Rows are points. Two turns around zero, p and q, are shown by what they do to some points. Write where each new point lands after one turn and then the other. Backwards means that the second turn is done in reverse. Each puzzle has new turns, and all numbers are rounded.

Turn p:
[ 0.33 -0.49 -0.02] -> [0.57 0.14 0.00]
[-0.68 -0.30 -0.79] -> [-0.09 -0.08 -1.08]
[ 1.44  3.08 -2.22] -> [-2.51  3.19  0.12]
[ 0.29 -2.05  1.26] -> [ 2.14 -1.06  0.43]
[-0.59 -0.86  1.08] -> [ 0.68 -1.32  0.22]
[-0.79  0.63  0.69] -> [-0.80 -0.87  0.32]
Turn q:
[-0.73  0.15  1.76] -> [-0.46 -0.75  1.70]
[ 0.36 -0.30  1.47] -> [-0.02 -1.35  0.75]
[-0.68 -0.63 -2.92] -> [-0.82  2.06 -2.11]
[ 0.49 -0.55  1.42] -> [-0.10 -1.51  0.52]
[ 0.56  1.33 -1.73] -> [ 1.40  1.54 -0.86]
Where do these land?
q, then p: [ 0.74  1.43 -0.54] -> [0.00 1.33 1.05]
p, then q: [1.38 1.34 0.91] -> [ 0.09 -0.63  2.03]
q, then p: [-2.53 -1.88 -0.14] -> [-1.69 -2.28 -1.38]
q, then p backwards: [ 0.42 -0.89 -0.22] -> [-0.95 -0.09 -0.34]

Turn p:
[-0.25  1.37  1.42  0.33] -> [-0.40  0.71  1.28  1.32]
[ 1.40 -2.14 -0.72  0.51] -> [ 1.06 -1.38  0.01 -2.07]
[ 2.04 -0.86 -1.98  0.35] -> [ 1.61  0.32 -0.59 -2.43]
[-1.43  0.33 -0.43  0.74] -> [ 0.54 -0.20 -0.80  1.38]
[-1.02 -0.72 -0.52 -1.38] -> [-1.18 -0.56 -1.42 -0.14]
[-0.74  2.02  2.24 -0.54] -> [-1.63  1.10  1.52  1.94]
Turn q:
[-0.45  1.84 -0.08  1.16] -> [-1.15  1.01 -1.53 -0.48]
[-1.03 -2.49 -0.22 -1.36] -> [ 0.85 -2.54  1.12  0.85]
[ 0.97  0.81 -0.46  1.47] -> [ 0.19  1.69 -0.97  0.36]
[ 0.84  1.89 -0.63  0.04] -> [ 0.20  1.36 -0.90 -1.41]
[-0.33 -2.04  1.39 -1.31] -> [-0.09 -1.52  2.27  0.67]
Where do these land?
p, then q: [-0.41  0.29  0.03 -1.64] -> [-0.53 -1.10 -1.15 -0.36]
q, then p backwards: [-0.43 -0.26  0.24 -1.08] -> [ 0.42 -0.96  0.59  0.15]
q, then p: [-0.04  2.22  0.59 -0.55] -> [-1.78  0.79 -1.24  0.50]
p, then q backwards: [ 0.82 -0.79  0.25  4.32] -> [ 1.75 -3.12 -1.71 -2.07]
q, then p: [ 1.14 -0.43  0.63 -2.02] -> [-1.68 -0.19  1.69 -0.52]
p, then q: [-0.70 -0.86  0.15  1.36] -> [0.80 0.49 0.64 1.35]
p, then q: [-0.39 -0.17 -1.88 -0.39] -> [ 1.55 -0.11 -0.99 -0.69]

Turn p:
[-0.56  0.73  1.95  0.87  0.70 -0.41  0.86 -0.77] -> [-1.10 -0.93  0.87  1.73  1.16 -0.32 -0.34  0.16]
[-0.14 -1.09 -2.12 -1.00  1.19  1.93 -0.32 -0.03] -> [ 0.76  0.17  0.13 -2.88  0.09  1.51 -0.87 -0.07]
[-0.77 -0.03  1.76 -1.77 -0.94 -1.41  1.74 -0.07] -> [-1.74  0.66  2.15  0.75 -0.81 -1.70  0.62 -0.41]
[ 1.94 -1.64  0.69  4.32 -1.52 -2.45 -0.13 -0.51] -> [ 1.06 -3.14 -2.88  2.10 -0.82 -3.00 -0.07  0.90]
[ 0.07  1.66  0.68 -0.36 -0.46 -1.41  1.06 -1.41] -> [-0.51  0.26  0.82  1.04  1.45 -1.50  1.31 -0.70]
[ 1.75 -0.58 -0.76 -0.26  0.13  1.61 -1.07  1.10] -> [ 1.81 -0.36 -0.34 -0.79 -1.26  1.77  0.32  0.11]
[-1.13  1.44 -0.49  0.15  0.01  0.05  1.58  1.09] -> [-1.86  0.57 -0.06 -0.29  0.69  0.43  1.26  1.09]
[-0.23 -0.23 -0.78 -1.23  1.11 -0.17 -1.34  0.88] -> [ 1.03  1.69  0.30 -0.63 -0.24  0.65 -0.86  0.67]
[-0.94 -0.26 -0.93 -0.73 -0.22  2.25 -2.38 -0.27] -> [ 0.54  1.09 -0.99 -1.03 -0.25  2.16 -1.38 -1.75]
Turn q:
[-1.19  0.01 -1.40  1.60 -0.35 -0.38  0.19 -1.87] -> [-1.78 -1.14  0.20 -0.09 -0.38 -0.06  1.85 -1.29]
[ 0.39  0.84 -0.09  0.83 -1.48  1.92 -0.42 -1.18] -> [ 0.40  0.91  0.41  1.33 -0.14  1.28  1.68 -1.27]
[ 1.39 -1.10 -0.62 -0.38  0.32 -1.93  0.66 -2.08] -> [ 0.81 -2.06  0.61 -1.77  1.19 -0.91  0.49 -1.18]
[-0.91  2.35 -2.07 -0.37 -0.69  0.72 -1.83  1.15] -> [-0.75  0.17 -1.40  1.82 -2.16  1.31 -1.37 -1.53]
[-0.78  1.42  0.20  0.83 -0.45 -1.68 -0.06 -2.16] -> [-0.83 -0.04 -0.07 -0.26 -0.29 -1.97  1.19 -2.21]
[-1.09 -1.86  0.24 -2.03  0.38  1.82  1.50  1.13] -> [ 0.06  1.03  0.94 -1.97 -0.66  1.93 -0.64  2.33]
[-0.66 -0.51  0.58  0.64  1.08 -1.57 -1.24  2.01] -> [-1.15 -0.54 -0.26  1.00  0.32 -1.53 -1.88  1.41]
[-1.46  1.14  1.21  1.74  2.54  1.25 -1.33 -0.33] -> [-2.80  2.01 -1.25  0.98  1.85 -0.07  0.01 -0.13]
[ 1.76 -1.60  1.92 -1.35 -0.68 -0.43  0.14  0.67] -> [ 2.42  0.25  1.62 -0.35  0.91 -0.66 -0.90  1.23]
[ 1.70  0.46 -1.03 -0.85 -1.38 -0.94  1.58  1.13] -> [ 2.55 -1.33 -0.85 -0.35 -1.47 -0.16  0.10  0.39]
[ 0.85 -1.15  1.06 -0.66  0.70  1.21  0.81  1.55] -> [ 1.07  0.75  0.03 -0.35  0.82  0.84 -0.55  2.26]
Where do these land?
q, then p: [-0.53 -0.02 -1.32  1.61 -2.31 -0.17 -1.21  0.20] -> [-1.49 -2.22 -1.40  0.63 -0.66 -0.99 -0.54 -0.55]
q, then p: [-0.57  2.83 -0.17 -0.19  2.08 -0.73 -0.04  0.99] -> [ 0.72  2.14 -2.05 -1.61  1.38 -0.63  0.19 -0.19]
q, then p: [ 1.84 -0.99  3.75 -0.50 -0.67 -0.47  0.07  0.62] -> [ 2.05  0.07  1.10  2.72  0.24 -0.07  1.23  2.31]
p, then q: [ 0.36 -0.09 -0.94  1.29  0.88  0.01 -0.71 -1.21] -> [ 0.02 -1.26 -0.40 -0.26  1.33  0.81 -1.08 -0.15]
p, then q: [ 1.15 -1.03  2.69 -1.31 -0.07  1.89 -0.55  1.01] -> [0.93 1.57 2.37 1.80 0.43 0.40 1.92 0.20]
q, then p: [ 0.38  2.59  1.26 -2.35  1.59  0.03  2.24  0.11] -> [ 2.04  2.65  0.35 -1.35  1.06  0.01  2.63 -0.59]
q, then p: [ 0.07 -1.66  2.47 -1.50  0.47 -0.58 -1.00  0.18] -> [ 1.22  1.35  1.11  2.61  0.07  0.62 -0.65  0.73]
q, then p backwards: [-2.04 -0.86 -1.16  1.58 -0.56  0.46  0.09 -1.49] -> [-0.42  0.80  1.01 -0.50 -1.31  1.18  2.44  0.59]
p, then q: [ 0.19  0.01 -2.38  0.16 -0.77  0.17  0.28 -1.05] -> [ 0.58 -0.83 -0.44 -2.16 -0.23  0.53 -0.79 -0.84]
q, then p: [-0.50 -0.80 -1.65  1.14  0.46 -0.12  1.05  0.62] -> [-1.18 -0.06 -0.22 -1.56 -1.46  0.07 -0.55  0.55]
q, then p: [-0.35  0.01 -2.55  0.07 -1.09 -0.49 -0.22  0.01] -> [-0.57 -1.13 -0.73 -0.89 -1.35 -0.59 -0.76 -1.56]
